Each row is a point. The points of each table are mixes of a few directions, plus a little noise. How many directions does each table use, and how many do they share? Where both have some left over, give the other angles between the two spaces (their principal angles), to ten degrees, smallest first.
In the rows, 128 means zero.

First (6 x 2):
[[105  99]
 [113 109]
 [125 123]
 [ 86  74]
 [177 193]
 [161 171]]
Second, 7 rows:
[[150 125]
 [ 43 139]
 [176 122]
 [157 124]
 [149 125]
 [171 122]
 [ 50 138]]
Directions: first 1, second 1, shared 0; angles 60

First (7 x 4):
[[148  35  49 151]
 [ 63 160 109  92]
 [144 167 147 144]
 [124  88 134 111]
 [117 135 161 107]
 [173 196 151 174]
 [127 116 145 117]]
Second (7 x 4):
[[127 180 164 126]
 [132  47 121 112]
 [151 217 110 180]
 [134 158 174 122]
 [146 128 133 141]
 [ 83  85  55 110]
 [124  80 140 106]]
Directions: first 3, second 3, shared 3

First:
[[124 147 116 153 111 129 136 148]
 [154  98 133  59 182  85 149   7]
 [134 129 123 124 133 119 136 108]
 [112  95 170 106 127 170  71 181]
 [143 150  98 140 130  91 170  79]
 [109 116 152 134 113 167  88 196]
 [117 162 106 180  94 136 140 177]]
Second, 7 rows:
[[100 146 118 116 129 135 129 129]
 [ 24 193 106  82 128 155 134 138]
 [169 102 138 146 128 118 127 125]
 [205  79 143 162 127 109 125 123]
 [128 127 128 127 126 128 128 128]
 [231  62 151 176 127 100 124 122]
 [ 40 182 110  88 130 151 132 136]]
Directions: first 2, second 1, shared 0; angles 80

First:
[[107  71 113  72 119  77 137 163 138  64  49 139]
 [131 125 126 140 127 127 124 119 126 145 147 144]
 [133 146 128 162 129 140 130 124 126 135 154 142]
 [129 167 121 198 134 149 140 140 128  98 152 144]
 [ 97 156 112 122 140  98 123 100 124 124  93  93]
 [144 150 143 152 129 170 134 138 128 130 155 115]
 [138 105 140  98 122 136 124 134 129 143 129 123]
 [133 142 135 126 130 147 130 128 128 133 132 104]
 [147  81 138 103 114 130 129 152 134 130 135 160]
 [118 137 124 109 134 106 110  82 121 179 133 112]]
Second:
[[140 120 138 139 106 126 128 179 145 121 166 139]
 [124 131 125 124 136 129 128 110 123 131 115 123]
 [138 122 135 137 111 126 129 168 140 123 157 137]
 [138 122 136 136 110 126 128 169 142 121 160 138]
 [136 124 135 135 114 125 128 161 138 123 154 135]
 [ 99 145 107 104 180 134 127   7  90 145  38 100]
 [129 128 128 130 125 127 128 132 129 127 132 129]
 [132 126 131 131 121 126 127 144 133 126 138 131]
 [110 139 113 112 162 132 126  48 103 139  69 110]
 [134 124 133 133 114 126 128 160 138 124 150 134]]
Directions: first 4, second 1, shared 0; angles 40

First (11 x 18):
[[ 36 129 104 155  57 140 144 155 145 160 183 136 142 173 110 136 154 140]
 [117 103 141 153 119 106 145 152 108 134 141 147  76  97 116 113 131 131]
 [153 144 121 108 143 142 116 113 150 121 114 109 166 149 142 136 132 128]
 [107 141 116 127 133 134 112 109  99 127 122 138 134 122 126 139  95 120]
 [114 123 117 150 134 113 125 135  93 131 129 147 101 101 127 129 106 129]
 [124 129 181  81 108 157 133  98 146 121 124 119 137 144 101 119 132 105]
 [182 140 131 105 175 129 109 102 119 107  90 118 141 112 144 133 105 119]
 [212 141 136  90 175 137 115 107 165 104  89  94 169 139 154 129 140 126]
 [120 102 109 174 110  99 154 183 145 145 159 133  97 124 134 117 170 154]
 [119 166 115 100 165 151  82  64  66 110  89 140 156 111 130 155  45 101]
 [124  89 137 163  91 102 172 192 172 147 168 125  90 135 123 103 199 153]]
Second (8 x 18):
[[151 116 148 156 122 108 159 185 123 119 110 106 116 135 176 148 124 133]
 [149  72 155 179  99 104 161 194  69 103 108 112  74 145 183 186  46 134]
 [170  84 133 125 129 124 134 119 146 122 138 110 127 113 127 133 142 143]
 [130 179 103 113 159 132 110 121 157 136 119 135 155 141 126 102 162 126]
 [138 108 114 118 132 136 108  96 124 124 138 135 123 127 106 130 111 132]
 [  7 198 166 123  90 141 152 138 111 160 137 152 143 111 109 105 155  93]
 [154 134  96 101 157 139  96  83 160 130 137 133 149 127 101 106 153 136]
 [123 133 110 108 138 141 104  88 135 132 139 141 137 126  98 115 131 127]]
Directions: first 4, second 4, shared 1; angles 40, 60, 70

First, 11 rows:
[[128 123 139  94 129 146 141 125  96 105 124 121 125 115 113 133 103 138
  136 133 125 135 155 118]
 [127 125 133 113 130 137 134 130 107 113 125 122 126 123 117 132 121 137
  130 131 126 133 143 121]
 [125 126 134 118 138 140 136 146  88  99 121 110 125 126 102 136 140 154
  121 131 124 138 152 111]
 [130 129 126 132 125 123 125 122 142 138 130 134 129 128 137 125 124 119
  131 128 129 124 119 134]
 [131 124 134 105 120 135 134 109 132 131 128 137 129 116 137 125  93 113
  142 130 129 125 132 135]
 [129 139 104 202 124  88  99 131 205 184 141 145 133 156 163 117 178 103
  112 117 135 112  66 152]
 [125 125 133 114 136 140 135 139  93 104 122 115 125 124 107 136 132 149
  125 131 124 136 150 114]
 [131 144  97 222 115  71  89 118 249 215 148 161 137 165 189 108 176  79
  114 113 141 101  37 169]
 [128 123 139  93 129 146 141 124  96 105 123 122 125 115 114 133 103 136
  137 133 125 134 154 118]
 [127 124 137 102 132 144 139 130  96 105 123 119 126 117 112 133 114 141
  132 133 124 135 153 117]
 [126 126 133 114 131 137 135 134 103 110 124 120 126 123 114 133 125 140
  127 131 125 133 145 119]]
Second:
[[189 178 104 124 134 137 150 139  87 123 142 126  91 147 115 146 166  87
  119 170 144 164  97 129]
 [114 109 128 111 165 154 127 120 117 153 133 138 101 111 116 104 136 138
  125  79 128 143 126 169]
 [121 147 143 110  73 136 177 134 140  72 124 145 143  97 151 136  78 113
  152 159 160 110 133 116]
 [130 122 118 155 155 114  97 140 117 146 128 107 128 156 109 133 175 148
  106 121 109 136 129 117]
 [ 97 121 137 131 126 143 150 153 120  94 123 129 129 106 120 121 137 158
  125 108 143 123 140 131]
 [110 106 136 136 125 112 103 116 152 143 123 124 151 133 137 125 110 140
  131 118 110 110 141 119]
 [144 123 126  98 141 140 122  91 136 168 137 146 110 120 139 113  96  96
  142 114 124 137 117 161]
 [119 119 133 160 105  87  97 130 155 124 118 108 171 154 138 147 125 143
  124 154 106 102 143  82]]
Directions: first 2, second 4, shared 1; angles 60

First:
[[ 71 173 105  91 140 143  83 134 138 142  86 100 118 127  89  75 148 110
   97 120  40 151 155  34 137 106  78 170 128 113  76  75]
 [172 118 174 141 131 104 132 145 132 141 135 129 118 111 137 159 128 129
  141 129 116 125 118 137 125  81 132 102 142 151 129 125]
 [103 166 129  93 110 140  87 129 126 121 125 103  96 103 107  96 143 115
  113 141  71 134 151  80 110 109  93 137 135 134 101 115]
 [122  95  86 152 127 142 170 104 119 108 145 155 161 162 150 138 109 144
  138 124 221 115 113 195 136 206 169 130 108 106 169 168]
 [157 137 180 129 149  98 111 159 144 163 104 115 115 108 116 143 140 118
  128 119  54 141 127  79 137  42 105 120 148 150  96  83]
 [105 125  86 119  92 160 137  95 107  84 165 136 125 133 142 113 118 137
  131 149 200 110 134 183 105 210 148 126 112 115 163 185]
 [111  73  64 177 171 135 197 109 133 134 108 171 205 203 148 144 102 148
  134  93 231 127  99 185 175 216 180 154  98  82 165 138]
 [114 126 107 127 122 140 133 117 123 117 133 132 134 137 130 120 124 131
  126 130 151 125 129 141 126 159 135 134 120 118 137 141]
 [ 83 181 120  80 114 145  72 131 130 126 111  94  94 104  94  77 150 109
  102 138  42 143 160  48 113 102  76 152 134 128  83  97]
 [131 101 110 152 143 127 160 121 129 130 126 148 158 155 141 142 116 138
  135 116 176 125 113 161 145 160 154 131 117 114 148 137]
 [240 112 249 148 109  74 128 163 128 143 169 125  82  65 154 201 129 129
  164 149 105 112 109 164  99  16 137  52 166 196 139 143]]
Second:
[[128 141 171 113 124 100 102  80  92 157 115 114  62 113 119 130 117 145
  119 120  88 150  94 113 141  90 139 137 141 136  81  76]
 [158 152 193 148 157 151 119 167 148 187 100 145 142 161 116  94 130 143
  120 148  49 147  90 154 103  22 142 158 177 184  82  24]
 [145  89 103 126 150 125 136 138 185  98 106 119 185 110 144 155 165 124
  115  77 149 135 170 103 176 170  85  98 144 101 132 161]
 [110 126 111 136 129 139 134 121 117 119 155 135 141 139 130 120 111 136
  130 140 174 103 115 139 116 167 146 130 112 128 153 152]
 [131 114 149  94 137 132  75 103 180  90 139  89 151  63 142 130 171 150
   84  83 129 117 156  69 157 166  62  84 178 135 102 152]
 [179 125  80  79  50 120 150 143 139  68  59 113  67  80 130 167 198  61
  161 109  48 206 243 157 151 102  72  97 125  73 116 165]
 [125 137 125 148 154 140 134 196 158 136 146 133 182 140 118 118 127 111
  135 150 126  96 137  99 102 109 119 127 119 147 155 141]
 [126 112 105 137 132 114 149 121 123 126 116 135 134 140 130 147 122 124
  136 114 151 133 130 135 146 148 139 129 109 106 142 141]
 [104 141 105 134  92 147 147  91  68 123 158 151  92 164 131 108  86 137
  147 172 180 121  97 204  90 165 190 154  97 125 155 141]
 [ 75 146 136 161 157 110 130 118  72 174 184 142 126 168 113 112  54 148
  137 168 188  72  49 105  97 144 194 160  80 150 162 125]]
Directions: first 3, second 6, shared 2; angles 80
